Each row is a point. The window is the flat piece filled in between its corners: a triangle in 3 columns, a solid with four corners in 4, and so on. A path goes straight from each point to the next, and from the last back to the first. After which points does the path pass through the window?
(in the rows, 128 means zero)

Window:
[[ 68 168 139]
 [155 124 135]
 [113  90  84]]
Path:
(1): [157 157 124]
(2): [131 182 137]
(3): [ 66 108 154]
(4): [ 64 118 166]
(5): [ 83 173 122]
(6): [122 163  86]
(7): [ 91 137 171]
(8): [ 25 134 143]
(9): [ 81 177 118]
(10): [ 82 129  67]
(11): [85 83 98]
(12): [118 116 170]
Through the window after points: 4, 6

Window, 4 rows:
[[117 101 158 162]
 [127 149 180 121]
 [103 150  96  23]
 [107  97 214 143]]
Path:
(1): [ 86 133 164 128]
(2): [ 99 117 157 162]
(3): [146  83 160 138]
(4): [175 107 138 109]
(5): [104 148 149 111]
(6): [ 64 154 124  74]
(7): [153 129 136  52]
(8): [130 141 129  63]
(9): [ 61 172 120  90]
(10): [ 70 131 168 159]
(11): [163 130 195  83]
(12): [154  76 189 113]
Through the window after points: 2, 6, 10, 12

Window:
[[ 99  56  82 140 139 131]
 [102 163  75 113  34 121]
 [165  66  76 202 111 130]
 [143 166 150  88 153  85]
 [149 143 156 179 117 119]
 [101  99  85  52  81 153]]
Path:
(1): [108 151  90 152 116 155]
(2): [133  97 116 155  62 114]
(3): [176  52  93 168 100  88]
(4): [129 111  66 212 123 190]
(5): [137 159  76 149 113 136]
(6): [117 124 148 141  62  87]
(7): [139  96 127 166  91  92]
(8): [141 143  78 164 136 151]
Through the window after points: 3

Window:
[[165 172 174 149 137  89 127 125]
 [202 138  82  85 113 114 210 105]
 [ 50  81 145 129 116 137  96 140]
 [ 74 169 139 144  90 123 121 144]
 [154  70  88 119  52 209 191 111]
 [198 209 143  82  88 121 113 196]
 [ 90 144 134 157 166 144 131 149]
 [ 40 133 200 131 115 142 130 182]]
Path:
(1): [130 183 170 103 149 142 117  98]
(2): [125 130 175  94 113 178  88 104]
(3): [109 170  84 167 114  85 183 213]
(4): [124 162 135 139 112 108 125 171]
(5): [106 185 183  74 152 141 113 118]
(6): [117 185 174 100 113 170 131 120]
(7): [123  98 130 176  97  99 109 203]
(8): [126 144 130 161  86  99 141 189]
Through the window after points: 2, 8

Window, 9 rows:
[[124  72  61 128 157 101  97 118 181]
 [216  72 148 125 201 143 231 139 167]
 [ 95  56 147 236  98 158 154 168 157]
 [126 122 163  98 161 154 189 167 151]
 [114 117 137  68 114  71 155  73 100]
 [163  95 161 139 123 135 141 157 117]
 [112  48 117 148  44 150 133 147 103]
 [127 175 166  94  76 195 137  97 120]
 [140 169 100 129 155 128 173 158 180]]
Path:
(1): [158  69 148 123 132  91 163 171 176]
(2): [159  87 116 155 175 142 178 145 144]
(3): [126 112 135 166 188 164 147 146 122]
(4): [138 108 154 122  60 124 177 128 177]
(5): [175 120 166  66  86 124 168 129 186]
(6): [118 107 102 130 183 107 143 112  72]
(7): [105 123  85 132 175 177 194 134  95]
(8): [166 134 165 108  80  95 132 136 197]
Through the window after points: 7

Window:
[[120 168 151 165 212  84 126 109  71 125  80]
 [150 131  80 134  89  94 121 168  72 170 119]
 [149 167 181 139 118  92  83 121 122  84 169]
 [100  69 141  79 148  80  92 103 148 157 113]
 [133 134 114 122 104  93  89  86 134  51  73]
 [127 126 211 172  35 199 157 111 116 169 140]
 [184  83 130 137 227 104 178  81 102  92 135]
 [111  92 158 148  64 102 148  51 175 132 189]
 [125 171 183 119  95 109  55  36 106 204  53]
 [150 173 100 167  88 159 123 135 141 143 141]
 [105 119 213 182 115 134  37  84  91 126 163]]
Path:
(1): [157 116 176 149 120  95  97  99 144 146 116]
(2): [ 55 122 108 105 104 141 105  82 106 140 157]
(3): [ 28 143 128  91 108 151 109  98  98 171 170]
(4): [226 107 193 205 101  87 138  85 154 130 126]
(5): [131 106 186 170 106 125 111 130 159 146 124]
(6): [132 134 129  94  89 126 104  59  82 131 144]
(7): [129 126 156 129 113 121 122 101  86 103 149]
(8): [145 159 159 171 118 121 107 112 152 169 102]
Through the window after points: 1, 7

Window, 12 rows:
[[113 147 138 170 116  83 186 148 192  92  69 141]
 [119  65  85  53 153  85 157 132 106  88 160 121]
 [111 133 131 123  88 114 110 119  50 159 176 148]
 [135 124  82 111  77 201 138 126 110 169 198 192]
 [184 134  72 131 153 146  82  94 116 190 160 162]
 [150  95 121 106  79 133 176  66  89 130 124 141]
 [118  94 123 161 100 195  68 109 156 221 141 142]
 [101 197 185 172 131 229 104  62 139 202 166 124]
 [133 120 136 139 148   9 228 139 234 168 106 105]
 [153 143 249 154 123 118 181 158 203 142  88 155]
 [137 138  89 100 122 168 153 137  87 197 114 115]
 [147 125 198 232 139 135 229 149 163 142 111 107]]
Path:
(1): [ 95 127 144 116 140 130 171  97 128 174 112 175]
(2): [163 118 137 135  83 148 153  99 124 134 144 121]
(3): [180 112 157 144  93 115 141 129 164 125 186  58]
(4): [ 98 153 142 142 148 119 167 118 138 191  89 199]
(5): [ 99  93 148 177 168 113 171 140  96 177 115 175]
(6): [142 165 150 116  76 168 157  96 163 151 146  90]
(7): [149 166 141 121  91 153 144 125 141 120 170 101]
(8): [111 118 139 147 123 150 141  94 112 196 137 171]
(9): [103 121 161 112 149 134 164 139 142 184  92 171]
(10): [153 137 114 165 105 140 145 129 146 143 153 100]
(11): [226 155 153 142 110 126 135 138 165 118 140  87]
(12): [ 92 101 123 115 138 147 176 121 132 178 112 152]
(13): [101 115 153 128 147 113 187 128 138 151 126 161]
(14): [184 138 151 143  82  94 152 130 189 159 127 108]
(15): [146 154 119 132  99 140  93 136 178 137 141  89]
(16): [111 106 125 127 158 128 180 129 101 184 131 165]
Through the window after points: 1, 3, 7, 13

Window:
[[139 109 112 153 215 115 155 141 171 207 117 104 117 111]
 [144  98 150 207 183  48 122 128 163 161 122 114  82 101]
 [194 144 151  92 152  99 115 123  78 139 123 132 105 157]
 [137 140 107 102 127  93  42 166  78 142 151 101 140 145]
 [191  32 123 114 197  72 100 141 178 194 121 133  82  93]
 [232 165 100 103 158 106  71 181 113  93 189 130 128 102]
 [139  38 104 192 195 111 134  61 131 166 150 100 125 125]
 [137  70 137 187  98 126 146 152  89 119  89 119 222 211]
 [183 148 147  89 159  77  65 121 162 146 176 145 157 150]
 [153 152  67 101 157  46 116 160 107 114 154 174 124 147]
 [171  84 118 170 136  77 151 107 148 234 136 142 115  68]
 [ 92  90 151 162  96 178 122 163  83  91 162 173 156 186]
 [104 107 111 140  39 151 154 135 125  71 118 108 153 190]
 [107 112 131 143  74 180  97 117  89  67  58 168 207 158]]
Path:
(1): [183  99  68 149 167 114  97  81 134 158  85 174 100 148]
(2): [ 93 119 187 140  91  89 140 197 103 116 174 100 193 106]
(3): [101  92 170 109 130 129 160 188  96 107 138 118 203  96]
(4): [149 111 106 157 127 109  88 126 116 144 137 130 118 170]
(5): [145 152  96 148 117 128  96 124 118 136 109 149 147 158]
(6): [146  34 182 146 157  98 153 149  98  97 198 108 153 122]
(7): [143  84 138 137 141 116 128 110 111 143 128 111 152 122]
(8): [169 142  79 186 145 100  37 193 174 133 144 145  84 181]
Through the window after points: 1, 3

Window (14 x 14):
[[ 84 123 143  97  96  65 176 192 124 125  92 118 197 162]
 [114 138 153  40 186 187  80 108 131  46 123 173  91 141]
 [104 195 126  96 175  71 164 191 201 138 141 138 147  97]
 [139 166 106 125 231 104  83  61 157 112  73 157 198 165]
 [154 128 185 127 211 195  57  86  64  93 115 244  48 134]
 [134 128 121 132 138 145 150  91 145 129  33 149 104 135]
 [181  97 136 135 139 177 223 117 134 106 131 112 145 152]
 [126 143 106  44 181 126 120 107  72 122 127 194  87 132]
 [117 114 139 111 118  45 154 134 124 129 115  44 100 133]
 [164 137 114 111 114 105 109  80 173  80 147 145 135  61]
 [136  90  22 197 173 119 151 161 211 106 106 107 198 151]
 [ 83 147  98 129 147 154  59  86 142 142 136 165 119 235]
 [186 113 125 114 119 177  97 177 172 178 122  96 135  55]
 [ 89 148 113 151 159 169 143  76 100  92  90 113 168 116]]
Path:
(1): [ 69  92 118 117 138 181 173 105 148 179  92 136 168  88]
(2): [ 96  60 115 117 203 120 102  86 199 100 104 148 179 112]
(3): [161 167 124 137 139 146 138 127 130 117 110 128 134 135]
(4): [175 159  78 142 138 113 103 102 118  96 114  90 152 159]
(5): [ 68  88 165  88 136 119 158 142 192 138 114 187 119  88]
(6): [ 86  95 140 113 202 154 106  62 131 155 110 178 152  76]
(7): [179 178 114 118 131 140 134 184 145  73 110 142 105 178]
(8): [179 202  82  97 133 176 143 156 140  99  87 162 159 195]
(9): [125  86 146 133 158 115 155 106 140 125 123 104 142 110]
(10): [110  90 138 108 151 116 134 112 169 143 125 153 160  98]
(11): [164 172  93 115 138 168 113 139  97  96 114 122  85 138]
(12): [198 177 114 135 200  80  69 113 125  76 112 151 129 177]
Through the window after points: 4, 8
